Each row is a point. The last column is the point's height on a tilted bowl or saddle (a function of degree 2), plus a little noise. Along how many of its main directions does it bend up, bend down or stay straight?

Points:
[[-12.5 -44.7  19.2]
 [-27.3  21.7  32.9]
 [ 15.3  21.3  19.5]
 [ 12.6 -11.8  15.7]
 [ -1.8 -11.0  15.1]
 [  2.9  43.8  35.0]
 [  8.3  13.2  18.0]
 [-15.3  -7.0  16.7]
 [-23.1 -34.8  15.7]
 [  5.4 -25.9  17.5]]
Directions: 1 up, 0 down, 1 straight

Points, 18 rows:
[[-32.0 -25.0   4.5  38.7]
 [ 23.2  -0.9   4.3 -11.9]
 [ 16.1   5.0 -27.6   6.6]
 [-17.4   4.4 -24.7  13.7]
 [ 27.8  18.5  23.6  -9.7]
 [-18.7   6.9   8.4  -6.2]
 [ 41.9 -11.7   8.2   5.8]
 [-10.4   2.7 -32.9  19.2]
 [ 16.7  29.8 -24.1  11.6]
 [  2.7 -45.1  -9.4  47.7]
 [  3.0  40.4  50.3  18.6]
 [-13.3   8.6  -5.4  -7.3]
 [ -8.7 -43.5 -10.5  51.4]
 [-16.8   3.8 -15.4   4.1]
 [ 29.0   2.9  -7.0  -7.4]
 [ 11.5 -24.1  20.3  10.9]
 [ 41.0   3.5 -17.7  10.6]
 [ -2.6 -28.6   4.7  16.7]]
Directions: 3 up, 0 down, 0 straight

Points (25 x 5):
[[-19.7  29.1  19.5  -7.8  11.7]
 [ 21.9 -50.3   6.1 -20.3 -17.8]
 [-21.0   3.1  22.3  42.6 -32.0]
 [  7.5  13.3 -25.2  13.3 -19.7]
 [ 17.5  -1.4 -35.5  -8.9 -21.7]
 [-10.6  -5.1  18.4  -4.1  -6.2]
 [ 19.1 -24.2  -7.9   7.5   6.0]
 [-28.8   9.2  13.3   1.1  -5.9]
 [ 15.8   1.8  11.8  28.5 -14.6]
 [ 28.2  34.9  16.9  29.9 -22.1]
 [-28.9 -50.3  26.9  -5.1 -22.6]
 [-15.5 -64.7 -10.1  32.6  71.2]
 [ 10.4 -28.8  -1.3   9.5   8.5]
 [-27.7  20.6 -11.3  -1.4 -15.6]
 [ 33.9   7.7   0.3   5.9 -20.6]
 [  0.6 -17.3   2.7  26.3   1.9]
 [-12.9  11.1 -39.6  -6.3 -27.7]
 [-35.9  12.1   0.6 -40.8 -18.2]
 [ -5.3   1.8 -19.6  23.5  -7.7]
 [ -7.1   6.4  45.0  20.0 -15.7]
 [  0.3  -6.2 -18.4  30.9  -0.1]
 [-31.2 -15.3  -7.4  22.5  -1.1]
 [ 14.5   2.6 -22.7 -12.3 -21.0]
 [  9.1  16.0  14.9 -19.9  -3.3]
 [ 16.3  11.1 -18.0  28.8 -19.9]]
Directions: 1 up, 3 down, 0 straight

Points:
[[  5.9  23.6  39.3 -11.1  -1.9 -22.0  18.4]
 [ -5.6  -8.3 -10.3   4.7 -38.5 -23.4   5.1]
 [-17.7  35.5   6.1 -28.3   9.5  29.2  -1.3]
 [-41.7  15.1 -21.0 -32.8 -50.9 -18.6  30.5]
 [-40.1  16.8 -17.9  28.9 -16.2  -5.7  14.5]
 [  6.1 -34.6   2.4  30.8 -21.7 -12.5  12.6]
 [  0.2  -1.3 -11.3  23.8   6.6 -14.8   5.1]
 [  2.3  -8.5  -0.4  -7.6  27.0   4.9   2.2]
 [-20.8  26.3 -14.9   2.8  -2.1 -32.2  16.0]
 [  3.1  -0.3  -0.9 -30.5   4.7   3.8  -1.6]
 [ -2.7 -13.2  40.3 -21.0  23.7 -35.4  53.1]
 [-27.4   0.8 -12.9 -45.5   9.9   7.9   1.8]
 [  9.4  12.9   2.2   7.8 -12.4  21.9  -4.2]
 [ 40.9   0.3  -9.0   4.0   3.4 -40.7  12.2]
 [ 15.7   1.6  -0.9  24.0  -2.8   2.7   0.7]
 [ 20.9 -16.9 -28.3  22.0 -40.8 -42.5   7.5]
 [  3.2 -11.1  21.6  -8.6  14.4  25.4   6.2]
 [  2.1  39.0  36.5 -21.3   5.1 -24.1  23.3]
 [  1.3  12.0  23.9   0.6  25.0  33.5   3.6]
 [ -4.5  19.1  37.1   3.2   5.2 -64.1  67.1]
 [ -9.4 -10.0  38.1 -20.0  34.4 -36.8  59.8]
 [-24.8   5.6   1.8  44.1  -3.4  11.4  15.5]
 [  6.1  25.3  12.0  31.7  12.4  24.4   7.0]
 [-14.9  22.1  15.1 -14.7  10.5 -11.4   6.8]
 [  1.4  10.5  -6.5   0.2 -22.7 -18.4  -0.5]
 [ -8.6  38.7   4.3  -7.2 -33.7   8.7   4.1]
 [ 20.9 -26.7  36.5  17.2 -22.4  10.0  22.3]
 [ -2.9  32.7 -24.2  -7.0  15.8  12.4  -0.6]
 [  7.7  -9.3  29.7  39.5  -9.7  16.7  20.9]
 [  4.1 -16.2 -21.4  21.0   5.9 -13.4   2.5]
 [ 11.2  10.2   2.2 -26.8  -2.2 -10.7   0.2]
 [ -6.1   3.4   3.8 -29.0  45.5 -16.2  27.7]
 [ 14.5 -45.9  -2.6  15.0  23.5   6.7  15.5]
 [  1.6 -14.0  14.3 -28.4 -10.0 -14.2  10.2]
 [-27.9  40.3   5.1  30.4 -23.5   9.3  15.2]
 [  8.6  13.6  30.8  -5.4  32.5 -11.8  22.7]
 [ 26.9   1.4  -3.9 -40.7   8.4  13.2   4.0]
 [-15.4  -3.6  -4.0  -6.1 -18.3  11.0  -5.2]
 [ 22.5   6.8  24.0  -4.4 -19.2  -5.3   1.3]
 [-29.7 -31.2   3.5  24.2  18.4  -9.6  14.6]
 [-25.9  -9.2  20.3  -0.6  12.5  -7.2   9.6]
 [  7.2 -26.9  64.0   5.4   5.8  27.3  44.5]
 [ -9.7   5.3  13.3   9.6 -44.3   8.3  11.2]
 [  1.3  -3.4  -9.7  65.3   9.5   4.7  35.8]
 [ 62.1 -17.8 -28.3   5.1  -2.1   9.2   0.5]
 [-15.4  19.4  -4.1 -20.6  53.8 -18.4  31.8]]
Directions: 4 up, 0 down, 2 straight

Points, 72 rows:
[[ 13.5  15.1 -17.6  11.8 -15.0  -2.3  20.7  38.9 -20.0]
 [ 54.1  -5.0 -33.2   4.1   3.5 -12.0  -7.2  26.9 -22.1]
 [ 49.1 -17.5 -28.8 -41.0 -22.7   2.4  -7.4  -3.9 -30.9]
 [-15.8  -5.6   6.9  -9.9 -42.4  14.8  -3.4  32.9 -21.1]
 [ -3.0  -6.5  22.3  20.0 -22.2  27.6 -13.1 -12.2 -24.8]
 [-17.2   3.5  -1.2  28.0  14.0   3.4  10.6 -18.1 -10.1]
 [ 25.6 -28.4 -44.8 -14.3 -52.4  -2.1  -7.3 -18.4 -30.7]
 [ -3.4  -7.2  25.4  -1.5  35.9   9.2   9.4 -27.4 -20.2]
 [-33.6  -7.6   1.7  33.2   9.8  12.6  10.1 -16.9 -20.2]
 [-29.6  -1.5   5.4  39.4   7.4 -46.5  18.7   1.0 -13.4]
 [  7.7 -18.5  39.0 -13.9  14.0  27.4  -9.2 -36.1 -36.2]
 [ -8.4 -13.3 -12.7 -24.8  -6.2  -4.0 -42.4  45.2 -28.3]
 [-21.2  21.8 -10.7 -33.5 -27.9  13.2  -4.7  -1.6 -12.0]
 [  5.3 -24.3   7.4  23.4 -28.3 -12.3  13.9   9.7 -12.4]
 [-23.0  22.6  29.4  -1.3 -15.6  16.4 -33.9  43.5 -28.7]
 [ -3.4  21.1 -13.5 -33.9  34.6 -11.8  10.1  28.6 -39.0]
 [-13.2 -11.2  12.3  -5.0   8.7 -15.3  25.2  54.1 -19.9]
 [  2.1 -31.1  22.1  38.3 -51.0 -11.9  21.3   5.9 -27.7]
 [ 25.5 -43.3 -18.1  16.0 -35.6 -11.9  17.0 -27.3 -29.3]
 [ -6.2 -14.2  -9.0 -11.6  -9.6  -4.4  11.9   7.6  -9.9]
 [ 16.5  -6.2 -36.6 -28.5   0.7  38.4   0.5  -5.4 -24.0]
 [-11.0  -7.2 -26.0  -4.9  27.0   2.6  -7.0  12.7 -18.3]
 [ 10.1  25.1  30.5  43.6  16.1  12.5  -6.8   2.3  -6.2]
 [ 10.9  48.8  25.4   1.9  37.7 -37.9   1.7 -11.7 -27.4]
 [-21.8  -0.8 -11.2  -7.4   9.1  -6.6 -27.7  19.0 -19.7]
 [ -2.2 -20.1   4.2  45.8   1.4  11.1  -8.3 -60.2 -32.9]
 [ -0.3 -27.9   5.1  16.6   6.5   7.2   7.0  -5.3 -17.8]
 [ 19.1 -12.1  50.6 -19.0 -10.0  32.9   1.0  -9.5 -24.6]
 [ 28.6 -20.6  28.0  -1.4  -1.7 -29.1   6.4 -19.6 -12.4]
 [ 12.4  -5.9   3.6   4.5 -32.9  14.2  -4.8 -10.7 -16.0]
 [-21.9 -13.6 -25.8  -2.1  -2.2  11.2   3.4 -25.9 -13.2]
 [ -4.0  25.5   9.8  58.3  -7.2   1.0 -10.2  17.3  -2.5]
 [ 19.3 -29.0   1.6  -7.0 -14.8  28.2   0.5  40.3 -26.5]
 [ -9.3   7.6  -7.6  -9.5  20.6 -12.2 -27.2  -2.2 -21.9]
 [ -8.8  34.0  21.5 -22.2  21.7 -39.3  22.4  42.0 -21.3]
 [ 30.7 -13.2  23.2  27.3  21.8 -21.1  27.4   5.6 -13.4]
 [-24.9  -1.3 -26.9   2.4 -13.2  24.0  36.7  24.3 -27.1]
 [ -7.1 -17.4 -11.7  -6.8  31.7  33.5  10.3 -10.2 -25.5]
 [ -8.9  11.5  -9.5  36.9   7.1  18.7  51.4  -0.9 -20.0]
 [-55.7 -35.7 -10.3  42.2  12.8   2.7 -11.3  -1.0 -37.1]
 [ 14.2  35.1   9.6  37.7   6.0  14.7   5.1 -13.5  -4.2]
 [-14.5  51.4  -5.3  39.6 -15.5  11.7  28.9 -27.3   4.5]
 [-11.4  -8.6 -33.3 -57.7  27.1 -14.6  -4.2   2.1 -30.6]
 [ 39.1  29.0  19.8   0.2  34.8 -31.8 -10.6 -11.5 -35.6]
 [-13.7 -13.9  24.7 -14.0  -3.3  17.7  -4.3  34.1 -29.4]
 [ 25.5  31.7 -35.0  36.9  12.4  31.0  -3.9   4.9 -17.4]
 [  3.8 -12.7   4.0  19.0 -14.4   1.1   9.7   5.0  -9.1]
 [  7.7 -12.0  -7.9  13.9  23.3 -10.9  -6.5 -34.9 -16.5]
 [-17.4 -10.6   7.9  28.0 -15.8  10.5 -12.2   6.6 -16.1]
 [-16.0  16.9 -14.7 -25.2 -14.2   0.3  22.8  -7.9  -2.6]
 [-16.6  11.3  18.3 -28.6 -21.7  -0.2 -14.2  17.9 -11.8]
 [ 26.8  15.1  -7.0  17.5 -12.3 -15.0 -16.8 -14.0 -18.6]
 [-14.4  -6.9  27.8  29.9  -0.6  -9.1  14.7 -13.0  -9.1]
 [  2.6   7.9 -11.3  -2.8  36.2  31.3 -60.6  -1.6 -44.4]
 [-12.6 -12.4 -10.7  30.4  35.7  17.6  20.7   5.6 -22.6]
 [  1.8  -2.6 -28.4 -29.4  19.0   4.6   6.0  31.0 -28.0]
 [-25.5  26.2  29.4  37.7   7.9  -2.9  23.5   1.9   1.0]
 [-14.3   8.2  12.0  10.1 -24.3 -20.9   0.9 -23.7   0.7]
 [-28.1  -0.5  -6.0  10.6 -33.3 -32.7 -15.3  -3.5  -4.2]
 [ 10.6   1.7  11.2   6.3  -7.9  15.7  19.4  24.5 -11.4]
 [-14.8  33.4  26.9  -4.4  -6.4 -26.0 -32.7 -12.1 -10.3]
 [-21.9  -5.7  20.9 -35.1  -6.2  -4.3  -8.0 -14.3 -13.0]
 [  0.7  23.1  14.0   9.5  16.8  19.6  25.8  -1.1  -6.5]
 [-39.9 -11.0 -38.7   2.0 -12.5  -3.7  35.7   7.6 -19.1]
 [  9.7  -7.3 -32.5  25.9 -27.4  -8.9  25.8 -20.4 -18.1]
 [  7.3 -30.9 -18.6   0.1   2.4 -16.7   2.1  -6.4 -10.5]
 [ 12.6  16.8 -18.0   0.4 -27.0  40.4  -3.6  32.2 -29.3]
 [-29.4   8.9 -39.1  25.8  14.7 -47.0 -25.6   1.5 -14.8]
 [  1.4   8.7   8.9 -25.3   6.2 -25.9  -2.0  -6.4  -9.7]
 [ 26.6 -19.3  57.4  39.5  49.8   5.1  17.4 -39.8 -33.2]
 [  6.3 -13.5 -26.4 -36.2  -4.8   4.0 -11.6   8.4 -20.2]
 [ 16.7  -4.1  -6.4  -9.1  27.2  -3.9   6.2  37.8 -21.3]]
Directions: 1 up, 4 down, 3 straight
